Every row gives one point. Two turns around zero, p and q, are shown by what they do to some points. Write where each new point lands after one turn and then the other. Backwards means that the second turn is done in reverse. Each puzzle has new turns, and all numbers are rounded.

Turn p:
[ 4.7 -1.6  3.9] -> [6.2 1.1 0.1]
[2.6 0.6 2.3] -> [2.9 1.8 0.9]
[-6.1  2.6 -2.8] -> [-6.8 -1.4  1.9]
[-2.0  2.2 -5.8] -> [-5.9  1.3 -2.4]
[ 0.8 -3.9  2.4] -> [ 3.6 -2.9 -0.4]
Turn q:
[5.2 1.7 2.3] -> [ 2.5 -2.6  4.8]
[-7.4  3.4 -2.9] -> [-2.2  7.8 -2.9]
[ 2.1 -2.2 -1.4] -> [ 1.8 -2.4 -1.4]
[ 0.1 -2.9  2.0] -> [-2.0 -2.8 -0.4]
Where do these land?
p, then q: [ 3.5  1.0 -1.8] -> [3.0 2.7 0.7]
q, then p: [-0.9  3.7 -1.0] -> [0.0 3.2 2.2]
q, then p: [-2.8 -4.3  5.2] -> [-3.2 -6.5  1.1]
p, then q: [ 3.6 -3.0  3.2] -> [ 4.2 -3.5  1.6]
p, then q: [-3.4  2.6 -5.6] -> [-3.6  5.0 -3.4]

Turn p:
[-4.4  1.4  0.4  2.7] -> [-2.0 -0.9 -4.9  0.7]
[ 3.6  0.6 -1.2 -6.4] -> [ 2.8  3.2  4.4 -4.3]
[ 3.4  2.3 -2.2 -0.1] -> [3.2 3.0 1.0 1.4]
[ 2.9  0.0  4.4 -2.1] -> [-3.1  2.2  4.2 -0.4]
[-5.6 -4.2 -1.4  5.9] -> [-0.9 -7.3 -4.9  2.6]
Turn q:
[ 3.7 -0.6  4.0 -1.5] -> [ 0.4 -5.5  1.3 -0.2]
[-3.6 -1.8 -0.2  7.0] -> [-4.0  4.6  3.1  4.3]
[ 2.8  1.9  1.3 -2.0] -> [ 2.7 -2.8  0.5 -1.2]
[ 5.5 -0.9 -1.2 -3.1] -> [ 3.2 -4.4 -3.4  0.9]
[-9.0 -0.6 -3.7 -2.7] -> [-4.0  7.0 -3.5 -5.1]
[ 0.5  1.9 -0.2  2.3] -> [1.5 1.2 2.0 1.3]
Where do these land?
q, then p: [ 1.2 -3.7  3.8  6.0] -> [-5.5 -3.8 -3.1  3.4]
q, then p: [ 4.6  2.0 -2.3  1.2] -> [1.6 0.3 2.9 4.6]
p, then q: [ 1.3  5.0 -4.8 -1.7] -> [ 7.1 -1.3 -0.1  0.4]
q, then p: [-2.1 -2.2 -4.2  0.7] -> [ 2.7  1.8 -4.1  0.7]
p, then q: [-3.0  3.0  5.5 -2.8] -> [-0.4  4.2 -0.5 -6.1]
q, then p backwards: [-2.0 -4.1  1.9 -3.2] -> [-4.8 -1.1  3.2 -0.4]
